Each point is reached from the start by the listed moves, each made 0, 1 or 2 times, or once backwards (-1), plus a little noise. Is the number of moves made odd or even? Then give how often each move was made.

Moves:
(1): [24 21  7 25 12]
(2): [ 27  24 -35  51 -13]
Start: [ -1 -24  28   4  -9]
Points:
[21 -5 73  3 31] -> odd (2, -1)
[ 28   1 -46  79 -48] -> odd (-1, 2)
[ 50  22   3  80 -11] -> even (1, 1)

Moves:
(1): [ -6  -9  -2   9  12  27 -16  -2  11  20]
(2): [  8  15   5  15  -1  -1   7 -12 -28 -25]
(3): [  3 -16  19   1 -11  -3  11  47 -13 -25]
(4): [ 13   1   4  21 -12   2  18 -10  -6  -7]
(5): [11  0 10  5  5  2  3 -7  0 11]
(6): [ 1 21  7  5 14 20  4 17 10  3]
(7): [ 18 -11   1  13   4 -11  -5  -6   9   3]
(8): [  9 -15  27   6  -4   3 -12  -1  18  17]
Start: [  7 -11  -7   1  10  -8  -6  -7  10   8]
Points:
[ 64 -37  38  51  22   2 -37 -53 108  97] -> even (0, -1, -1, 1, 0, 1, 2, 2)
[ 48 -41   2  39  37   0 -29 -27  38  45] -> even (1, 0, 0, 0, 1, 0, 2, 0)
[ 35 -21   8  41  56  57  -9  36  22  34] -> even (2, 0, 1, 0, 2, 1, 1, -1)
[ 64 -40 108 110  -9  71  16  55 -11 -31] -> odd (2, 2, 2, 2, 0, 1, 0, 2)
[ 37 -36  52  29 -33 -17  49  42 -71 -56] -> even (0, 1, 2, 1, 2, -1, -1, 0)
[ 87  27  71 121  34  63   0 -80  32  44] -> even (1, 2, -1, 2, 1, 2, 1, 2)

Moves:
(1): [17  2  4 -8 -7  7 -8 -9 -1  2 -9  1 -1  1  3 -4 16  7 -6 -1]
(2): [ 10  -7   5  -6   4  -3 -11 -11   0   8  10  -4   3   9   2  -3 -13  -7
   4   7]
(3): [ 22   7  -5 -13  -2   0  -3  16  22   1  -6  12   4   5  -1   0   5   4
  -1  -4]
(4): [  8   4  -8   2  12  -1   2 -24  -7  -4   2   6  12  -4   7   4   4   1
  -9   6]
(5): [ -2  -2  -6  -3   4   9  11 -15  -3   4   2   5  -2  -1   0  -1  -3  15
   2  11]
(6): [ -2  -3 -14  -7  -7  -7   6  14  -7   9   0   1  -2 -11   2 -15   2 -10
   0   0]
(7): [ -5  -4  -1  -3  -6   2  -4  -9  22 -13  -7 -15   8  -5 -11  -9  -6  -1
   9 -13]
(8): [  0  -2  10   0  10   7   2   4   1   7  -4   1   1   1   6  -9   2  -2
 -12 -11]
(9): [  3   6  -5   0   0  -1  14  11 -16   5  11  -8  -3  -4  26   6   6   2
  -5  -7]
(10): [  1 -10   4  -8 -12  -6  -1 -14 -13  -8  18  -6   2   0   5  11   9   1
  -7 -10]
(11): [  6  -1  -8   4   8   7   2   7 -10 -11  -6  -6   4   9 -13   6  -7 -10
   3  16]
(12): [  6 -16  -3  -1  10  -6  11   0   6   4  -1   5  -9  -9   2   7  15   3
   9  -4]
(13): [ -7   3   8  -3  -3   3   1 -18  -6  -7   0  13 -13  -9   6  10  -1   5
  15  -6]
(14): [ -8   2  12   6  12  -1  -1   1  -5 -15   6  10 -14 -13  12 -17  24 -15
  17  -7]
(15): [  4  10   1  10 -13  10   7  -3   8  -2  -5   6  -7 -14 -10   3  -3   3
   4  -8]
(16): [ 14   1  16  -4 -12  15  14   4   2  10  -7 -15   7   6   1  12   5   6
   2   8]
(17): [  2  -9   8   1 -18  14   4  13  -1 -13 -21   1  -3  17  13 -20 -24  -8
 -19   7]
(18): [  0   8  -1  11  -1   2  -7  -3 -14  -2  -6   6   9  -4   6   0  -2   7
  10  -6]
Start: [ -6  -5  21  -3   5  -9   4   2   5  -7   7  -6  -1   5  -3  -1   5 -20
 -19   1]
Points:
[ 50  26  39 -14 -44  45  18 -34  -9 -24 -11 -44  58  -9  15  12 -14 -13
   4 -35] -> odd (0, 1, 1, 1, 0, 1, 2, 1, 1, 1, 1, -1, 1, 0, 1, 2, 0, 2)
[  45   20   59   10 -121   65   29  -77  -84  -48   -9  -35   10   22
   69   54  -30   31  -79   -8] -> odd (2, 0, -1, 1, 0, -1, 0, -1, 2, 2, 0, -1, 1, -1, 2, 1, 2, 1)
[ 86  -1  22 -28   4  26  24 -55  26  14  20  18  36 -54   6  -8  92  23
   1 -59] -> even (1, 1, 2, 1, 2, 1, 1, 2, 0, 2, 0, 1, -1, 1, 2, 1, -1, 2)
[ 17 -22  55  41  25 111  68 -35  21 -36 -85 -44  53  63 -35 -32 -87 -27
 -68  80] -> even (-1, 0, -1, 2, 2, -1, 1, 2, -1, -1, 2, 0, -1, 0, 1, 2, 2, 0)
